Each row is a point. Each copy is the shape, with its points in the same order, stretched, turned, moved and blurred by noise. Is it also mirrored, or only turned?
(in the rows, 128 means zero)

Shape, 8 rows:
[[166 178 126]
 [ 57  76  81]
 [187 139 136]
 [155  91 139]
 [148 145 114]
 [ 94 141 101]
 [170 171 111]
 [166  74  75]]
Copy 1, 8 rows:
[[157 178 127]
 [ 35  63 124]
 [180 145 145]
 [151 103 158]
 [135 146 118]
 [ 71 136 115]
 [149 166 105]
 [151  70 105]]
Copy 1 is: only turned
Copy 2 (8 x 3):
[[170 188 116]
 [ 49  88 101]
 [194 148 105]
 [170  99 109]
 [149 156 106]
 [ 96 151 116]
 [166 183  98]
 [144  94  42]]
Copy 2 is: only turned
Copy 3:
[[164 170 124]
 [ 35  95 126]
 [178 128 134]
 [145  90 154]
 [137 143 124]
 [ 87 150 126]
 [161 161 111]
 [129  65  92]]
Copy 3 is: only turned

Shape, 9 rows:
[[123 100 118 100]
 [147 110 168  43]
 [188 162  80 196]
 [110  88 122 131]
 [ 96 157 133 142]
 [130 115 119 115]
 [ 44  84  99 162]
 [ 88 149  94 116]
 [139  85 123 181]]
Copy 1:
[[120  91 139  88]
 [153  96 206  54]
 [160 165  52 142]
 [106  78 131 121]
 [ 78 145 138 125]
 [123 101 134  99]
 [ 33  59 102 152]
 [ 65 123 113  85]
 [133  90 107 169]]
Copy 1 is: only turned
Copy 2 (9 x 4):
[[126 115 132  93]
 [147 116 201  61]
 [198 153  51 150]
 [110  93 126 129]
 [106 166 129 147]
 [134 122 126 103]
 [ 44  92  99 163]
 [ 89 156 101 101]
 [144  81 103 169]]
Copy 2 is: only turned
Copy 3:
[[124 100 118 114]
 [127  87 156  54]
 [205 183  73 159]
 [119 101 125 157]
 [123 170 152 146]
 [131 127 114 120]
 [ 73 115 136 210]
 [ 89 162 122 141]
 [173 109 131 185]]
Copy 3 is: only turned
Copy 4, 9 rows:
[[131  85 124 128]
 [145  82 171  64]
 [180 196  74 182]
 [134  79 127 164]
 [105 137 149 165]
 [137 106 123 138]
 [ 83  62 117 220]
 [ 83 118 116 147]
 [172 106 117 200]]
Copy 4 is: only turned

Shape:
[[127 161 171 157 125 163]
 [123 142  76 191 126 122]
 [ 98  68 150 141 145  12]
 [178 126 153  98 124 132]
 [125 118 122 138 125 144]
 [ 98  70  41 131 158 140]
 [111 138 167 124 164 125]
 [ 84  92  98  90 122 136]
 [180 149 135  89 126  66]]
Copy 1, 9 rows:
[[103 172 172 157  90 167]
 [156 134  78 190 109 158]
 [105  52 136 184 117  33]
 [158 143 182  93 101 130]
 [120 123 131 132 106 157]
 [127  78  66 118 160 164]
 [ 84 156 166 133 125 110]
 [ 90  96 102  83 113 141]
 [184 164 154 109 106  57]]
Copy 1 is: only turned
Copy 2 (9 x 6):
[[107 178 125 137 136 112]
 [ 84  98 139 164  95 151]
 [108  54 157 103  75   7]
 [165 136 125  79 119 116]
 [117 122 101 125 118 127]
 [ 91  39  54 128 117 157]
 [100 144 121  95 152  83]
 [100 102  48 102 102 110]
 [148 109 168  54  82 103]]
Copy 2 is: mirrored
Copy 3 (9 x 6):
[[132 158 178 137 105 177]
 [134 125  96 161  87 118]
 [ 79  78 185 133 165  24]
 [187  97 185 110 139 144]
 [137  96 140 128 112 149]
 [102  35  64 127 139 134]
 [116 139 172 109 153 139]
 [ 99  54 126  76 122 138]
 [204 113 179  89 149  82]]
Copy 3 is: only turned

Shape, 11 rows:
[[120 159 106 150 121  83 167 102]
 [151  90 129  75 102  83 131 141]
 [ 84 120  86  78  97  93  84 148]
 [152 162 163 183 138 245 132 141]
 [164 155 166 187 132 177  86  92]
 [124 160  83 165  97 115 135 129]
 [ 92 151 153  81 124 138 124 136]
 [ 83  26 149 161 121 101 126  93]
 [207 159 153 184  50 133 165 104]
 [133 169 169 133  56 112 151 156]
 [ 93 118 120 142 141  67 121 166]]
Copy 1:
[[122 150  77 113 136  89 152  89]
 [163 135 156  52 109  89 127 129]
 [ 92 130 101  46 118  93  87 167]
 [146 156 129 196 163 221 111 126]
 [142 125 131 192 139 150  73  93]
 [128 140  63 132 117 113 134 132]
 [ 96 172 143  83 157 129 101 137]
 [ 81  41 168 117 135 102 166 123]
 [190 169 132 192  71 115 159  99]
 [146 197 145 144 121  93 141 156]
 [128 113 103  96 180  72 132 153]]
Copy 1 is: only turned
Copy 2 (11 x 8):
[[156 157  91 145 101 119 150 126]
 [135 104 151  63  65 119 149  89]
 [ 98 106 119  78  60 127  64 109]
 [154 109 184 194 181 215 138 185]
 [186 113 186 204 158 157 112 114]
 [167 120  96 152  88 142 111 156]
 [ 88 155 165 113 105 153 114 125]
 [ 87  41 108 158 118  86 150  69]
 [227 122 162 192  63 161 185 141]
 [144 149 174 154  38 136 148 167]
 [114 112 114 106 100  67 115 146]]
Copy 2 is: only turned

Shape:
[[159 178  84 112 162 114 108 182 193 163 190]
 [138 196  96  69 177 125 135 162 108  96 150]
 [145  91 155 171 173 182 142 167 160 169 148]
 [150  81 158 126  78 155  88 177 110 184 173]
 [143 131 182 145  73 134  99 136 119 157  86]
 [ 95 186 154  78  78 164 132  77 133 108 166]
 [ 86 132 133 161 110 104  57  81 141 127 147]
 [119 167 118 182  76 101 152 133 105 163  88]
 [ 74 143 100 101 134 169 158 146 114  65 124]
 [136 184  89 104  85 112 166 181 211  66  87]
 [ 99 115 111 138  92 161 113  94 145 155  72]
 [136 179  83 173 180 200 139  82 171  98 156]
 [146  97 145 125  73 120  85  71 105 142 160]
 [131 126 141 135 121 138 161  83 216 141 138]]
Copy 1:
[[170 165 100 115 161  89  94 210 216 122 170]
 [167 209  98  91 179 108 116 186 118  83 135]
 [158  94 155 197 164 154 110 158 163 123 158]
 [149  70 162 123  92 136  51 157 130 131 178]
 [147 130 173 156  87 129  50 112 122 113  86]
 [120 207 140  81 110 123 105  62 130  96 168]
 [ 73 140 119 130 144  90  38  89 149 123 128]
 [130 173 114 192  69 107  81 149 114 133  83]
 [ 82 175 127 111 159 160 145 153 102  78 140]
 [110 189 130 120  97 108 144 195 196  46  81]
 [101 134 122 144 107 174  86  95 143 125  79]
 [132 196  72 187 184 151 111 114 183  67 166]
 [134 100 109 109  99  92  54  72 122 104 149]
 [134 138 129 145 131 109 144  85 207 108 130]]
Copy 1 is: only turned
Copy 2:
[[146 152  72 107 192  99 104 160 226 146 174]
 [111 160 112  67 153 145 129 205 162 162 123]
 [126  77 132 174 206 121 138 106 161  94 136]
 [130  98 113 131 139  59  97 123 117  66 192]
 [113 166 138 147 119  70 104  98 115  77 110]
 [ 62 174 158  79  68 138 115 110 172 137 166]
 [101 130 141 158  86  75  52 121 156 176 130]
 [105 189 102 175 117  60 161 110 120 142 116]
 [ 50 118 123 117 100 160 151 184 161 140  98]
 [105 188  76 106  97 114 160 161 249  96  69]
 [ 65 126  95 141 106  94 110  73 131 133  87]
 [106 126 109 168 141 215 126 104 194 181 120]
 [140 117 134 115  66  81  82  96 108 145 158]
 [110 122 138 126 120 110 140  62 216 138 115]]
Copy 2 is: mirrored

Shape (18 x 12):
[[110  72 145  99 173 166 152 134 129 133 136  83]
 [115 129 100 151 148 123 135 125 147  98 121 156]
 [163 130 129 111 106  61  89  60  91 154  92  59]
 [158 176 130 119 176  83 123 156 147 150 190 118]
 [ 98  74 124 184 154 171  73  65 125  84 127 154]
 [154 100  98 129 145 158 157  62 126  75 190 127]
 [ 84 100 149 167 106 141 128 148 126 135 106 152]
 [146 164 124 100 153  83 143  98 127  76 138  73]
 [166  63 153 112 106 162  70 135  99 123 104 133]
 [162  74  81  97 151 151 168  67  68 136 155  81]
 [ 97 171  83 112 188  66 160 132 134 163  97 140]
 [113 157 140 191 143 112  91  88 107  87 123 157]
 [136 124 177 154  97 156 106 155  63 166 198 167]
 [180 169 106  91 199 110  98 135  68  84 195 106]
 [191 137  97 161 110 164 125 110  56 169 148  76]
 [ 98 140 169  99  92 174  74 116 154  86 182 154]
 [185 107 156 147 184  88 157 164 158  73  97 122]
 [ 75  80  94 166  97  76 173 154 141 140 156  59]]
Copy 1, 18 rows:
[[175  96 190 122 144 167 178 163 154  69 123 102]
 [ 97 132 126 162 134 125 138 151 170  96 121 155]
 [140 173 161  69 160  73 123  72 132 164  79  91]
 [153 140 112 115 164 118 143 169 208 140 187  85]
 [108 123 148 207 161 203 111  90 126  90  88 191]
 [137 157 143 168 130 179 133  89 213  32 112 115]
 [129 127 158 184  98 130 156 151 100 123 124 161]
 [100 180 152  88 164 105 112 144 186  92 120  79]
 [209 117 133 125 108 156  88 112  96 105  93 142]
 [195 148 151 115 152 144 197  84 178  40  77  91]
 [ 91 136 128  92 174  72 209 186 185 136 144 152]
 [ 94 191 130 190 165 135 103 121 128 130 119 177]
 [228 168 108 194 100 164 157 127  87 116 177 129]
 [180 178  77  95 210 148 111 155 169  68 152  88]
 [219 186 107 145 138 143 185  99 137 129  48  74]
 [113 133 121 141  84 228  81 130 119  89 169 119]
 [157 144 175 145 154  71  78 188 210 107 124 139]
 [ 99  96 172 173 120  63 211 132 136 103 122  58]]
Copy 1 is: only turned
Copy 2:
[[167  87 137  79 130 169 110 152 128 193 175 141]
 [107 112 108 152 152 133 159 137 126 102 129 133]
 [145  89 133 107 115  35  67 114 102 174  77  95]
 [167 154 118 110 123  65 124 180 126 124 186 127]
 [ 99  98 109 198 178 194  96 131  86 121 105 135]
 [172  69  75 138 178 156  99  74 110 105 160 137]
 [ 75 115 136 143  78 155 150 134 116 127 117 127]
 [162 112 132  89 186  69 118  96 116 140 155  77]
 [142  94 157 118  86 172  69 156 127 105  90 146]
 [189  47  59  85 141 131  88 110  83 177 141 143]
 [114 128 104 106 145  48 195 158 130 170 105 148]
 [101 157 123 190 139 132 144 128  65 104 108 113]
 [128 156 132 122  30 151 100 146  62 103 177 183]
 [190 132 119  87 173  90  82 186  56  80 159 138]
 [175 152  60  98  67 131  66 129  79 130 108 131]
 [ 80 151 175 117 149 148  71  90 111  99 180 136]
 [204 101 152 134 145 130 177 164 163 105 127  76]
 [ 88  48  81 127  67  95 144 147 137 163 184  70]]
Copy 2 is: only turned

Shape:
[[ 78 114  94 148 148 157  79 140 117  96 167 165]
 [193  47 167 129  90 132 141 130 151 162  76  94]
 [166 131 157 139  85 118 104 167 135  98  88 156]
 [171 122 140 110  67 155 144 144 140 160  93  56]
 [102 120 120 137 122  95 113 127 108  74 116 131]
 [130 147 155 139 104 135 133 130 177 126  72 146]
 [150 156 170 133 112 135 116 120 152  64 158 174]
 [134 157  79 139 135 115  99  90 106 109 158 157]
 [134 143 107 110 194 141 128 140  99 109 135 123]
 [163  75 157  44  85 134 116 126 125 203  66  84]
 [116 146 132 140 156 174 129  93  46 139 117 132]
 [124 138 160 149 106 100 147 161 129 136 146 160]
 [124 131 171 135 106 106 129 111 173  94 127 130]
 [148  81 169  85  77 152 129 143 105 158  83  69]
 [115 112  84  97 130 167 166 117  78 113 124 152]]
Copy 1:
[[132  69 163  88 161 151  75  99 109 142 146 135]
 [197 161 108 180 133 105 165 100 121 178  42  66]
 [193 167 146 147 127 161 130 126 128 101 105  99]
 [143 174  79 149 104 142 180  74 100 146  87 100]
 [140 120 145 131 115 131  67 109 132  99  85 115]
 [139 152 125 117 151 140 150 147 158 130  85  86]
 [157 142 215 109 129 130 143 115 176  94 128 100]
 [132  91 132 116 143 100  76 101 157 118 152 174]
 [127  71 138 149 169 120 130  83  82  78 132 129]
 [203 122  45 115 117  82 187  88  84 151  54  91]
 [125  56 132 120 150 142 136  76  97 101  84 214]
 [159 171 180 130 129 114 127 145 100 119 114 134]
 [143 182 164 112 131 103 127 115 157 113  80  80]
 [180 136  91 132  98 131 168  75  74 141  33  98]
 [115  28 146 136  93 121 136 125 107 110  99 158]]
Copy 1 is: only turned
Copy 2:
[[113 188 110 155 152 171  64 150  92 123 183 132]
 [ 98  58 155  72  72  91 168 137  87 209  86 119]
 [120  67 117 116  98 108 104 198 103 143  99 162]
 [ 92  69 124  68  47 102 127 117 124 157  65 116]
 [ 96 108 134 150 178 130  91 157  94 118  98 138]
 [148  80 139 142  91 141 113 152 145 154  96 159]
 [179 136 143 142 119  61  76 181 112 114 122 163]
 [139 168  88 163 161 121 107 108  96  88 118 158]
 [140 133 116 139 148 148 126 132 115  89 169  92]
 [ 73  83 128   7  94 137 183 133 124 185 103 124]
 [164 113 147  85 151 162 108  83  82 100 150 113]
 [119  84 127 127 123 105  87 137 137 125 171 157]
 [136 106 152 139 128  87  93 149 133 139  92 145]
 [ 72  72 149  29  88 125 129 138  97 175 110 104]
 [ 94 151 166  92 127 180 140  99  92  84 163 153]]
Copy 2 is: mirrored
Copy 3:
[[181 144 137 136 188 131 156 106 161 130 214 118]
 [141  83 182 210 119 105  65 160  81 101  51 165]
 [150 119 159 168  83 113  88 120 135  77 157 154]
 [118  56 144 158 110 125  83 163  73 105  77 112]
 [136 150 125 131 146  74 141 118 165  99 158 138]
 [110 115 147 167  93 140  97 142 163 133 125 161]
 [131 158 186 137 116 171 122 109 179  85 162 139]
 [134 161  88 136 149 157 175  66 145 102 167 140]
 [171 180 132 123 101 113 177 116 130 162 153  93]
 [138  43 173 139 102  73  80 130  47 149  42 188]
 [131 122 144 193 117  91 185  72 126 141 146  83]
 [ 89 150 175 161 125 128 142 156 121  89 179 161]
 [ 97 147 167 135 139 136  93 146 171 106 124 157]
 [138  48 188 160 122  59  84 145  71 118  73 129]
 [171 102 140 138 139  99 228 109 136 126 137 120]]
Copy 3 is: mirrored
Copy 4:
[[ 98  67 142 139 143 176 106 112 121 143 152 170]
 [190 155  88 126  44 143 186 170 133  98  98  87]
 [167 124 150 127  91 176 120 169 196  83 111 124]
 [153 195  85 144  78 146 139 169 157 111 129  49]
 [119 112 166 117 117 152 118 104 145  80 114 139]
 [169 144 141 157 139 165 166 145 183  97  96 105]
 [173 107 170 115 129 160 126 112 202 106 182 153]
 [104 119 116 127 149 123 108 113 169 103 151 177]
 [138 122 142 122 163  96  95 131 122 137 136 124]
 [145 174  83  66  69 144 172 169 149 153  98  47]
 [145 156 141 135 114 114  94  96 138 173  97 154]
 [136 135 184 139 100 131 160 157 170 120 157 156]
 [157 120 164 129 116 146 172 105 179  87 147 117]
 [155 173 113  98  49 157 140 147 137 142 108  53]
 [134 174 123  94 150 162 107 129 102 151 141 153]]
Copy 4 is: only turned

Shape, 18 rows:
[[ 97 142 129  74 159 121 104 167 145 118  86 121]
 [103 127 167 139 105 134 193 101 125 121 149 131]
 [147 131 135 124 185 130 110 133 138 136 145 149]
 [135 137 151 115 114 127  99 107 145 117 149  91]
 [120 121 116  19 115 111 119 119 154 133 137 112]
 [135 121 120 123 115 101 122  86  59 111 148 128]
 [116   7 122 138 111 124 114 142 135 153 148 134]
 [151 143 123 111 116 132 100 166 134 155 126 119]
 [146 108 161 127 105  74 133  98  98 165 138 128]
 [ 48 141 124 116 144 130 119  82 134 111 140 103]
 [106 142 114 111 121 129 137  83 131 141 104 145]
 [148 143 169 124 147 128 100 103 117 191  60  63]
 [ 82  94 119 129 107 138 106 115 149 118 111  79]
 [149 118 111 135 123 130 119 175 141 107 142  59]
 [146 139 123 125 161 119 122 109 152 105  38 156]
 [110 123 112 133 109 137 105 176 133 145  93 143]
 [147 135 133 107 114 115 114  79 156 107 148 142]
 [100 106 149  80 130 146 125  92 138 113 130 150]]
Copy 1 (18 x 12):
[[ 77 101  77  79 121 159 166 142 145  76  98 153]
 [150 133 158 124 169 126 176 117  98 144 100 107]
 [122 132 134 117 107 116 122  88  84  92 149 132]
 [131 155 109 110 139 155 140  89 127 137 113 142]
 [138  52  62  99 113 174 184 123 172 118  90 150]
 [171 134  88 146 128 169 136 142 100 144 120  91]
 [137  92 127 183 143 145 100  37 124 107  70  43]
 [108 125 121 126 137 161 110 116 149 117 124 141]
 [132 120 140 157 137 196 133  93  94 153 101 105]
 [125 134  50 129 175 127 197 125 108 130 121 106]
 [122 130  95 153 138 147 190 140 129 116 108 131]
 [ 86 169 143 123 171 224 160  84 115  67 108 174]
 [115 137  71 140 175 152 154  94 143 111  72 110]
 [136 123  99 105 156 141  80  94 127 117  90 146]
 [ 77 161 119 116  74 148 171 138 116  59  77 182]
 [ 80 128 109 146 147 149 124 137 156 104  98 112]
 [138 144 106 130  95 135 156 105 123 146 111 143]
 [134 122 109 111 115 138 198 109 138  98 106 110]]
Copy 1 is: only turned
Copy 2 (18 x 12):
[[ 61  97 127 166 126 165 146 135 176 127 100 155]
 [171 136 103 135 125 129 161 124 100 178 154 157]
 [125 129 142 121 133 113 111 129 180 123 104 151]
 [127 101 145 149 117 105 147  95 136 147 143 137]
 [104 112 116 177  67 158 139  80 183 153 123 118]
 [182 120 153 101  95 142 137 110  95 109 114 114]
 [155  70 138 152 119  88 120 130 115 205  64  86]
 [ 61  97 122 137 142 123 115 129 159 123 115 101]
 [144 148 143  98 112 131 140  78 120 177 105 102]
 [157  71 118 124 100 144 169  85 138 142 149 191]
 [150  99  98 125 130 140 173  90 151 123 122 153]
 [ 56 128 148  94 150  94 214 112 201 145 114 114]
 [118  51 125 157 121 103 183 105 117 154 116 139]
 [ 60  90 126 149 110  67 128 142 118 131 112 112]
 [109 137 125 144 160 130 192 118 173  92  63 171]
 [ 72  67  99 147 174 139 122 136 135 131  94 116]
 [169 120 137 155 112 124 135  76 142 122 129 150]
 [179 109 133 181 110 157 157 119 154 153 131 144]]
Copy 2 is: only turned

Shape:
[[ 97 182 158 186 153 111 101 181 112 158 184 159]
 [104 208 107 135  58 114 108 121  77 127 163 152]
 [104 153  98 169 162 155 153  69 131 105 101 117]
 [181  88 141 141  59 157 145  97 156 103  85 196]
 [133 105 178 153  90 183 141 111 147 137 135 153]
 [ 98 157 183 183  64 139 193 165 133 131  87 121]
 [128 155 161  85 155 173 121 178 184 138 163 126]
 [123 109 181 123 104 114 154 149  66 118 176 105]
 [166 136 158 111 114 155 181 171 182  93  94  89]
 [126 131 163  83 155 103 127 100 148 126 104  90]
 [ 77 172  91  95 130 108  84 116  81  72 100 120]
 [118  84 206  99  96 173 125 174 135 175 182 101]
 [118 173 143  97 154  70 169  70 178  82 102 179]
 [151 189  92 173 151 110 133 138  80 185 103 151]
 [186 159 126  87  98  84  87 135 164 108 152 146]
 [101  93 163  93  64  72 132 141 159 115 174 107]
 [120 196 190 187 107 161 115 158 132 150 133 112]]
Copy 1:
[[130 107  80 170 181  79  88 111  99 157 122 225]
 [ 78 149  73 145 156 115  33 106 125 134 180 141]
 [127 134 128 158 158 137 171 111  97 190 165 123]
 [106 149 214 150  95 191 111 177 149  83 160 175]
 [ 93 100 180 138  95 149 104 156  93 132 134 192]
 [ 62 138 107  96 155 145 151 153 125 141  88 186]
 [164  90 177 125 173  85  89 126 100 123  73 177]
 [126 150  88 114  76 108 107 135  86 143 106 179]
 [150 156 157 110 166 140 144 179  94 115  55 140]
 [141 155 147 174 108 103 119 104 125 152  67 125]
 [143 150  72 160 156 108 122  47 133 115 151  95]
 [134  80 135 102  71 130  76 144  91 119  64 198]
 [113 173 196 164 158  45 145 118 171 168 139 131]
 [144 175  83 160 199 162  88 101 121 191 134 190]
 [149 163 143 200 140 101  28 168 140  93 106 132]
 [113 102 102 147  77  93  77 174 157 122  86 133]
 [ 74 126 107 159 177 120  84 126  69 136  95 207]]
Copy 1 is: only turned
Copy 2 (17 x 12):
[[136 139 188 172 106 104 170 207 145  89  99 156]
 [143  97 143 135  90 148 158 163  96 128  60 114]
 [137 143 111 119 114 136  94 143  79 127 177 156]
 [141  62 106  65 167  86 175  90  71  86 152 118]
 [147  80 144 104 109  82 150  99 115  71 168 130]
 [107  65 158 145 103 174 208 103 131  81 169 135]
 [168 159 168 153 130 109 140  64 153  77 110 139]
 [119  66 155 134 111 117 138 159 190 128 141  79]
 [154 125 108 142 158 156 191  37 153  97 164 101]
 [127 164 120 128 133 125  95 103 124  85 148  71]
 [150 116  97 130 119 176  58 152 113 119 104  97]
 [136  95 188 124  70  78 151  84 193  56 135 118]
 [104 146 118 152 215 108  95 107  54 101 129 107]
 [149 170 171  97  99 144 180 217 105 142 117 131]
 [164 145 100 136 173 103 174 114 115 104  63  82]
 [ 73  86 114 149 123  92 133  94 159  79 110  93]
 [173 135 170 187  83 146 207 135 133  63 140 128]]
Copy 2 is: mirrored
Copy 3 (17 x 12):
[[ 73 120 137 181 101  90  76 175  68 206 152 145]
 [153 138 117 152  37  83  71 135 109 130  93 147]
 [125 139  67 164 171 138  81  89 189 146 110 128]
 [186 106 166 129 150  76 140  33 161  76 170 138]
 [112  93 151 108 151  80  89  67 124 114 130 154]
 [120 127 203 142 144  93  94 112 203 159  60 173]
 [ 90 108  84  66 139 112 176 134  91 177 147 194]
 [ 79 150 171 150  98 105 117 125  87  86  70 120]
 [105 155 139  69 162 143 200  77 196 128 118 190]
 [111 115  92  91 132 119 187  98 143 138 108  84]
 [189 169  54 123  98 115 115 182 139 114  73 102]
 [ 58  63 173  57 120 105 120 119  59 113 104 173]
 [141 146  66 182 148  55 226  92 176 158 124 106]
 [149 119 126 196 106 159  75 119 120 214 146 113]
 [134 126 104  96  63  86 197 108 104 118 190 133]
 [ 91  92 154 112  77  71 187 137 137  67 116 123]
 [ 84 133 162  97 112  91  54 114 124 204 103 159]]
Copy 3 is: only turned
Copy 4 (17 x 12):
[[104 150 125  62 124  84 144 144 172  97 165 132]
 [ 91 138 134  92  71 169 194 123 164  67 119  79]
 [138 163 137  87 101 143 145  93  41 126  88 111]
 [189  45 118 104 138 166  99 117 112 144 104  49]
 [157  82 161 101 153 147  87 162  98 113 110  69]
 [ 95 110 140  95 105  67  95 166 130 147  79  22]
 [116 129 149  90 230 147 127 163 161 135  97 137]
 [118 141 171 183 130 116 151 119 193 104 152  86]
 [110 130 111 137 200 127 107 126 149 175  55  54]
 [100 131 168 110 163 158 130  80 122 168 122  94]
 [ 72 127 118 134  97 168 232  88 100 122 120 129]
 [117 100 204 144 179 165  99 206 174 130 157  96]
 [140 119 145  40 168 100 175  39 144 164  87  57]
 [129 167 128  88  44 133 129  89 160 126 106 160]
 [124 118  94  81 177 190 154  85 205 135 130  86]
 [131 127 175 104 158 141 164 139 185 168 179  21]
 [ 65 128 123  81 132 121  78 161 136 100 110  94]]
Copy 4 is: mirrored
